Every row gives one point. Each copy is the shape, with its points in the same order, stretched, turned, moved and blurred by noise. Some copies are also mirrored. Which?
(in the rows, 128 means zero)

Shape:
[[160 147 118]
 [165  89  66]
 [126 147 191]
 [162 141 106]
 [ 94 154 105]
 [ 30 102  70]]
Copy 1:
[[153 157 122]
 [156 173 197]
 [149  98  70]
 [151 171 137]
 [ 80 165 116]
 [ 17 158 194]]
Copy 1 is: mirrored
Copy 2 (6 x 3):
[[ 94 129 107]
 [164  86  92]
 [ 42 130 170]
 [106 118  92]
 [131 189 144]
 [206 175 190]]
Copy 2 is: mirrored

Shape, 12 rows:
[[ 74  87  78 119 153  91]
 [ 72 206  70 106  78 159]
 [139  50 218 131  98 157]
 [103  84  92 167 149 146]
 [111 117 143 144  82 171]
 [ 87 137 139 100 106  83]
 [157 101  75 136  25  60]
 [116 104 135 116 148  97]
 [164 176 105 212 165 121]
 [149 159  87  44 138  62]
 [146 156  82 125 183  38]
 [130  96 132 113 141 125]]
Copy 1:
[[116  74  77 107 108 110]
 [128 205  90 115  51 126]
 [ 76  90 221 109 152 151]
 [106  86  86 142 104 161]
 [109 147 149 128  87 156]
 [114 125 139 109 120  66]
 [184  73 158 166  10 100]
 [131  96 131 106 149 102]
 [182 146 113 214 139 145]
 [217 158 132  81 121  76]
 [203 116 101 155 157  68]
 [137 109 139 103 129 144]]
Copy 1 is: only turned
Copy 2, 12 rows:
[[ 41 137  94 122 182 118]
 [ 86 249 117 140 119 144]
 [135  42 164  81  85 174]
 [100 121 105 117 190 173]
 [122 135 139 115 110 186]
 [ 73 146 135 140 110 104]
 [105 111  30 161  69 132]
 [101 111 126 119 144 109]
 [204 127 118 188 194 151]
 [113 164  83 114 115  32]
 [127 128  88 169 179  55]
 [117 108 123  99 139 123]]
Copy 2 is: only turned
Copy 3:
[[ 82  76  81  93 150  98]
 [156 200 112  53 122  94]
 [152  68 201 129 156 205]
 [102 112  95 138 172 126]
 [162 139 162 113 157 147]
 [116  98 156  74 106 106]
 [211  70 135 134 113  52]
 [ 96  85 125 111 112 136]
 [ 95 181 122 199  90 103]
 [118  96  77  76  39 110]
 [ 64 105  81 137  49  81]
 [113  94 119 118 123 154]]
Copy 3 is: mirrored

Shape, 13 rows:
[[148 114 129 183 148 108 106 141]
 [155  63 157 129 165 132 201  91]
 [162 106  88  70  86 148 139 174]
 [148 179 181 146 101 132 147 160]
 [ 56 106 171 167  94 130 124 192]
 [125 174 173 149 152  95 171 160]
 [ 95 206 118  78  99 117  90 143]
 [ 35 114 136 120  76 178 154 122]
 [ 74 143  81 154 105  94 151 153]
 [150 118 112 154 144 116 169 138]
 [139 133  84 202 142 158  99 125]
 [134 100 185 126 104 159 158  80]
 [ 84 161 155  75  48 123 151  69]]
Copy 1 (13 x 8):
[[115 148  96 164 185 137 116 156]
 [145 125 161 204 167 168 180  88]
 [181  87 164 122  90 148 134 157]
 [ 93 167 160 136 131 110 174 170]
 [ 55  89 114 155 118  65 138 122]
 [100 144 137 122 185 110 200 147]
 [131 170 157  42 123 112 131 141]
 [ 79 123 132 145  58 123 155  53]
 [109 135  50 110 126 105 168 118]
 [141 133 104 159 156 147 168 135]
 [ 98 160  66 162 124 170 102 168]
 [126 163 183 198 116 137 157  86]
 [146 196 191 111  80  99 158  67]]
Copy 1 is: only turned
Copy 2, 13 rows:
[[161 120 163 162 183 139 108 135]
 [217 136 156 108 111 105 191  80]
 [ 71 104  75  68 105 141 118 105]
 [ 89  75 157 180  78 123 114 127]
 [133 114  99 201 127 106 142 222]
 [105 121 190 182 119  68 150 130]
 [ 23 162 141 141  89 122  66 156]
 [130 181  52 182  59 155 143 178]
 [100 160  76 189 155  78  98 150]
 [152 131 121 151 158 112 131  90]
 [151 151 129 190 191 193  92 116]
 [195 126 131 126  53 148 133 124]
 [120 175  98 140   7 106  77 141]]
Copy 2 is: mirrored
Copy 3 (13 x 8):
[[157  87 126 171 142 121  97  86]
 [ 81 125 195 111 117 109 136  12]
 [136 131 132  74  73  84 110 128]
 [179 150 188 154 120 139 135 149]
 [114  61 140 186  96 140 168 153]
 [170 127 196 150 163 127 173 121]
 [174 157  91 104 131 160 141 206]
 [ 65 141 107 157  60 136 196 146]
 [165  95  94 138 118  94 204 123]
 [148 120 157 136 135  85 144  80]
 [153 138  80 206 133 101  84 103]
 [ 97 154 180 135  75 170 126  64]
 [134 172 122  76  66 199 196 124]]
Copy 3 is: mirrored
Copy 4, 13 rows:
[[137 127 108 140 138 100  65 105]
 [230  61 155  89 132  88 110 157]
 [123 104 119 105  24 156 117 168]
 [119 190 161 115 108 115 125 168]
 [ 73 114 217 115 119  98 120 109]
 [116 162 148  81 165  96 126 181]
 [ 56 185  94  71  92 168 177 109]
 [106  91 210 121 101 137 233  96]
 [ 66 106 127 122 122  77 176 145]
 [149  89 120 131 127 104 121 170]
 [125 107 101 194 131 133 108 101]
 [206 112 182 113 104  99 150 108]
 [140 148 157  76  75 103 239  96]]
Copy 4 is: only turned

Shape (17 x 11):
[[158  92 157  82 132 168 117 207 109 104  69]
 [ 93 131  71 128 145 109  93 153 116 119 164]
 [177 126  97 117 117 144 138 123  96 121  83]
 [ 97 134 145 144 116 138 199 108 214 130 114]
 [153 127  87  97 162 151 148 168 208  76  77]
 [178 128  65 107 118  44  47  92 143 130 131]
 [135 123 114  95 106  95 149 127 126 115  86]
 [153 162 132  84 147 106 102 212  54 139 127]
 [112 131 129 112 105 104  85 123 115 137  83]
 [117 140  78 112 111 152 157 116 136 143 173]
 [117 105 113  95 133 123 128 107 167 173 133]
 [167 134 115  89 125 118 152 138 111 127 142]
 [144  90 116 136 157 109 170 138  95 153 137]
 [119 110 106 135 103  74 106  87 166 141 188]
 [190 130 149 140  64 135 129 113 197 143  64]
 [118  93 158 113 115  94 100  93 109 121 133]
 [ 98 141 132 130 182 135 140  85 107 163 224]]
Copy 1 (17 x 11):
[[122  97  99 117 127  98 124 142 128  86  31]
 [166 146 118 147 106 126  67 136 118  51 164]
 [136 166  78 120  98 151 148 137 135 114 102]
 [161  67 126 128 103  73 149 112 151 173 167]
 [147 108  81  61 100  59 145 148 183  87 118]
 [221 210  61  78 139 159  78 107 144  80 129]
 [161 154  92 148 121  99 143 119 144 134  99]
 [124 171 120 163 152 130  86 188  81  98  77]
 [163 164 116 129 126 128  82 102 143 123  83]
 [122 141  99 159 121 130 129 124 118 109 183]
 [154 117 102 108 132  97  94  89 103 133 142]
 [153 162 100 142 129 123 153 148  97 116 129]
 [167 126  93 150  82 124 139 143  58 109 115]
 [229 136 105 131 140 138  99 100 113 101 177]
 [164 120  69  84 146 139 140 118 185 175  92]
 [196 135 135 139 133 137 116  79 111 123  99]
 [169 133 175 141 112 131 110 110  42 109 214]]
Copy 1 is: mirrored
Copy 2:
[[180 120  78 133 121 161 102 187 177 175 100]
 [121  91 111 122 173 118 168 134  84 131 157]
 [171 170 101 117 104 160 140 113 141 114 138]
 [ 35 123 152 133  67 126 141 131 129  93  58]
 [114 104  84 152 118 147 198 162 193  96  71]
 [164 119 121 158  80  98 201 115 110  69 247]
 [150 117 114 146  80 154 143 134 102  99 116]
 [241 119 110 108 145  98 130 178  90 178 129]
 [141 148 127 159  99 148 137 174 104 125 170]
 [ 93 118 117  55 117 119 167 124  89 108 126]
 [ 91 110 162 105  86 135 169 139 119 119 158]
 [170 113 115  88 103 113 143 129 119 106 123]
 [154  98 155 118 125 122 128  74 115 141 115]
 [ 78  98 144 123  78  82 148 113  88  88 195]
 [101 200 109 154   7 114 129 146 163  92 137]
 [132 101 147 149  99 135  88 132 109 105 175]
 [104  89 199  54 170  89 126 105  90 104 153]]
Copy 2 is: mirrored
Copy 3:
[[ 75  89 120 103 104 163 169 130 211 201 111]
 [158 107  98 155 126  94 141  99 165  91 137]
 [121 122  88  74 161 120 138 109 133 179  97]
 [ 92 149 134 160 205 107 146 179  75 144 132]
 [ 97 119 106 109 208  62 154 168 187 161 126]
 [199 132 135  92 100  27 121 136 144 122 135]
 [104 132 128  96 124  92 153 130 124 160 110]
 [122 142  96 121  58 141 175  73 211 137 140]
 [128 136 144 131  77 125 121 147 145 126 102]
 [136 125  73 124 180 106 117 114  93 108 161]
 [121 132 140 148 152 112  90 122 121 136 150]
 [117 130 103  86 139 119 164  90 132 154 158]
 [130 122 116 132 157 134 157  61 123 165 120]
 [178 118 140 143 132  75 127 148  74  99 174]
 [136 151 124 106 141  95 140 212  89 213 124]
 [127 106 164 122  89 140 142 122 115 120 121]
 [169 133 133 156 171 167 108  65 109  61 166]]
Copy 3 is: mirrored
Copy 4:
[[ 52 152 218 116 126 141 115 141 200 136  68]
 [146 132 111 189 170 114  98 171 150 100 125]
 [111  98 170 118 144 166 168 138 167 132 125]
 [ 98 187 111  83 101 165 108 118 170  88 231]
 [ 62 131 150 137 118 209 110 177 242 107 172]
 [188  45 106 181  97 135 136 192 140 197 109]
 [110 142 150  78 121 160 134 173 140 159 137]
 [129 169 188 182 183 136 140 155 166 164  66]
 [119 129 124 109 130 126 125 136 159 165 101]
 [167 140 151 135 158 134  94 143 168  83 182]
 [140 114 153 131 136 131  76 121 170 135 192]
 [151 130 187 137 135 158 121 158 146 124 138]
 [100 126 184 150 136 133 129 130 124 134 180]
 [181 109 105 163  92 100  92 150 112 123 171]
 [126 118 143  89  64 164 156 122 216 153 151]
 [125 116 128 106  95 122 104 122  92 140 108]
 [190 139 128 190 170 138  69  90  90  74 188]]
Copy 4 is: mirrored
